Rows are points. Any point is a mix of the corners, with weights that add up to 1. It lies inside the corners' shape when no weight is negative. Is each point inside? If not, which corners have a negative weight?

Corners:
(1): [-12   2  34]
(2): [ 33   6 -12]
(3): [ 15 -60  23]
(4): [-40 -26   1]
Points:
[ -3 -37  11] -> inside
[-18 -11  16] -> inside
[23  1 -4] -> inside
[16 -3 -7] -> inside
[  9 -45  23] -> inside
[-19 -28   8] -> inside

Corners:
(1): [-14  27  25  -9 -10 -17 -34  -5]
(2): [  4  34 -43 -39  19  60  53 -26]
(3): [  7 -42  11  11 -18 -45 -46  -2]
(4): [  2 -15  27   2 -34  -6   8   2]
(5): [-19 -11  -2  -9  10   2 -25  14]
(6): [ 14  16  -4 -30   2  -3  26  11]
(7): [  3  11 -45 -20 -49  18  14  12]
(8): [-18 -35 -21  15 -28 -46   1  -7]
(9): [-14   0 -17  43  -4  -7 -26  -9]
Points:
[ -4   9 -13   0 -17  -1   8  -4] -> outside (3, 5)
[ -3   3  -9   1 -13  -7   0  -7] -> outside (5)
[  0   2  -7  -1 -18  -9  -2  -4] -> outside (5)
[ -9 -11  -2  11   2 -27 -26  -8] -> outside (4, 7)
[ -1  10  -1  -4 -16  -5  -1  -6] -> outside (5)
[  2   5 -11 -16  -3   8  12  -5] -> inside
[ -8  10  -9  -4 -20   2   5 -10] -> outside (3, 5, 6)

Corners:
(1): [ 15  -1   0 -33 -16   6 -30   1  11 -16 -37  19]
(2): [-32 -40   3  23  43  -4  -6  50 -13   1  -4   6]
(3): [  4 -24  16  -7 -16 -16 -10  25 -12  -5 -42  29]
(4): [39  7 30 -9 18 27 -6  6  3 17  8 -8]
(5): [ 13 -10 -11 -20  14 -22  26  -8  15  10   6  14]
(6): [-33 -13  30 -17  27  13 -15  -3   8  14  -6  -5]
(7): [  8   6  12 -23   6  -7  -1  16  27  19   5 -12]
(8): [-37   7   1  24  14  17  -5 -29 -12 -13  -4  10]
(9): [ 26   4 -17 -11 -14   1  10   2 -18  13  -2  22]
(10): [ -1   3   4   2 -20   5  -5 -15  21  12  12   6]
(11): [ -6  -1  19  -4 -20  -5   6   5  -5  -7  12  19]
(12): [ 14   7   8   3 -15  60 -14 -15 -10 -21  -5 -32]
(13): [ -7 -10  -8   2 -12 -12 -24   7 -23   4  26  12]
Points:
[  2  -3  11   1  -3  11  -7   3 -10   0  -4  11] -> outside (5, 7)
[  2  -4   5 -11  -6   4 -14   2   0  -6 -19  13] -> inside
[-15 -12  11  -6  16  -4 -10   8  -1   0  -9  12] -> outside (9, 10, 12)
[ -9   5  -6   2 -14 -11   1 -17  -4  -3   0  26] -> outside (2, 4, 6, 12)
[-4 -4  6 -8  9 -4 -2  7  8 11  5  5] -> outside (3, 12)
[ -1  -2   6  -4 -10  10 -11  -6  -9  -5  -2   9] -> outside (2, 7)
[  7   4   5 -13   0  11  -3 -10   6   3   3   0] -> outside (2, 3)
[ -8 -13  10   0   2  -5  -9  16  -5   3 -13  18] -> outside (5, 12)

Corners:
(1): [-1 -4  2  0 -4 -3 -2  3 -4 -9 -5 -4  2  6  4  2 -6 -3]
(2): [-5 -6  0 -4 -1  7 -5  0  0  5  4 -7 -1  3  9  0  5 -7]
(3): [ 1 -2  0 -6 11  0  2 -1 -3  0  2 -5 -2  4  1 -8  5 -5]
(4): [  3   7  -3   5   3   3  -4   0  -8   3   1   0   4 -10  -1  -1   4   1]
(5): [-1  5 -2 -5 -4 -5 -1 -3  6 -4  2  4  6  0 -2 -1  8 -1]
(6): [ -3  -3   4   0  -8   1  -2   9   2 -17   0  -4   4  -1   3 -15   1   1]
(7): [ -6  -2   8  -1  -6   3   5   0  -1   6   8  -9   4   1 -11  -2   0  -1]
(8): [-3 -3  4 10 -8  0 -3 -2 -1 -3 11  0 -1  4  7 -2  1 -6]
(9): [ 7 -3 -1 -3 -5 -5  2  9 -4  1  5 -8  5  0  5 -3  4  1]
(10): [ 4 -4 -1 -1 -6  1 -1 -3  2  6 -3 -7 -5  4 -8 -1  5 -2]
(11): [-3 -1  0  8 -6 -4 -2 -3  0  1  6 -4  2  4  4 -3  1 12]
(12): [-4  9  1  8 -5 -2 -4  2  3  5 -2 -5  3  4  3 -2  2 -1]
(13): [ 8  8  2  4 -4  9  3 -2 -4  3 -4 -2  1  8 -1 -2  3 -2]
(14): [ -2   7   2   0   0   2   7  -3  -1   7  -4   5   1 -13   3  -6  -3  -5]
(15): [ -1   4  10  -5  -3  -2  -7   2  -7   5   2 -11 -13   5   5  -1   3  -1]
(16): [  1   1  -4  13   6   9   7   2   7  -7  -3  60   8   5 -13   4   0  -4]
(17): [ 3  3  8 13  2  2 -2 -5  5  5  0 -1  5  1  7  2  2 -2]
(18): [  4   8  -3   2   1  -4  -5  -1   3   5   0  -1   4   3   0  -9 -12   5]
(19): [  5  -2   4   0  -3   0  -2  -2  -4   2   0   6   5   6   4 -12   4  -5]
Points:
[ 0  1  2  1 -1  2  0  1 -1  3  0 -3  1  2  0 -2  0  0] -> outside (5, 8, 19)
[ 3 -1  1 -1  2  0  0  1 -1  0 -1  5  2 -1  2 -3  2 -3] -> outside (7, 8, 11, 12, 13)

Corners:
(1): [-13   4   5   3  -8 -16  -5  -3   7 -12   7  23  -8 -26  -3  -5  -9  -6
  -4   4]
(2): [-11  -8  10  20 -10  -9   2  -2  11 -10  13  -5  -8  13  -7   0 -11  -5
  19   0]
(3): [-14  -6  17  -5  -6 -13  -5   8  10  -2 -10   1   8  22  -3   4 -14  -4
 -13 -27]
(4): [ 13  -5  11  19  -3 -16 -12 -36   7   4  -1  -6 -11  13   3   1   3   0
 -18   4]
(5): [ -7   7   9  -2  12 -16 -13   1   9 -12  -2  21  20 -18  -9   0  12 -12
   4 -27]
(6): [  6  -9  12  -1 -10  -3 -17  -2   9  -8  -7 -17   8   7  -5   0  -2  11
 -12   4]
(7): [  8 -12  -6  -6  -9   1  14  -4 -27   3  -3  -8   2  15  27   6  31   0
 -11   7]
(8): [ -2   6   4  13  13  13   5   4  -1  -9 -10  -4  -6  14  13   4 -10  13
  -4  -1]
(9): [-16   1   7  -7  -5  12 -17  -5   0  -2  -2   8  -2 -14 -19   8  -9  -4
   4 -37]
(10): [ 10   8  -9  18 -19 -19  -5  -6  11  -8  25  -7  -8   0  -6   2  -9  -6
 -18  11]
(11): [ -2  -3  -5  10 -26   4  25   4   7  18 -20 -10 -10  -5 -14  -6  44 -12
   0   2]
(12): [ -8   7   6  -6  33  -5 -11   2  -6  -6  -7  29  42   5  -1  -2 -18  23
  -8 -14]
(13): [-13   4   5  -2 -14  11  14   7   6 -10  17 -14  25   9  21   4 -15   0
  -7   1]
(14): [ -7 -12   0   0  17  -1  -1   3 -18   1 -11  -6  -2  -2  -4   2 -11  -5
  -2   4]
(15): [ 28   6   8  -8  -7 -10  -4   0  -8  19  -1  21   5  -7  -4   6  19  -2
 -11   7]
(16): [ 30  -3  -5  33  20  -1  20   4 -13  -9 -24 -10  -1  -3   9 -53   6  -6
  60   7]
(17): [ -2  -5   1   2  -8  -5   4   4  13   0 -15 -17  11   4   7   8  -5   8
   7   2]
(18): [ -5   9  14   2 -13   1  10   0 -32 -10 -14  -2 -10  -1  -3  14   6  -1
  -1   3]
(19): [ -9   6 -20 -10  -7  13   4   8   1   7  -9   2  17  10   1   4  17  -6
  -1   1]
(20): [-13   9  15  -7 -13 -12  10  -4   9 -15  10  -1  -9   7 -17  13   0   0
   0  -9]
(21): [ 12  -4  -1  12   4 -15  13   4   6 -10  -1  21   0   7  -9   3  -3 -10
  -5  -3]
Points:
[ 0 -1  7  4 -1 -3  0 -2 -2 -4 -1  1  3  3 -3  2  0 -2 -3 -9] -> outside (1, 17, 19)
[-2 -1  2  6 -2 -1  0 -4 -2 -5 -4 -7  2  1  2 -2  3  1  3  0] -> outside (3, 15, 21)
[ 3 -1  3  6  1 -4  2 -2 -1 -2 -8  0  2  5 -3 -3  5 -1  5 -5] -> outside (1, 13)
[-7 -2  1  4 -2 -3  2  4  8 -6 -2 -2  6  4 -1  0 -4 -1  2 -7] -> outside (4, 15, 18)
[ 14  -1   1  12   6  -9   2  -3  -4   4 -15   0   1   1   1  -4   7  -1
   3  -5] -> outside (1, 2, 6, 13, 19, 20)
[  3   1  13   7   0  -7   6  -2  -8  -3 -14   4  -1   3  -4   2  11  -1
  10 -11] -> outside (1, 6, 10, 13, 14, 19)
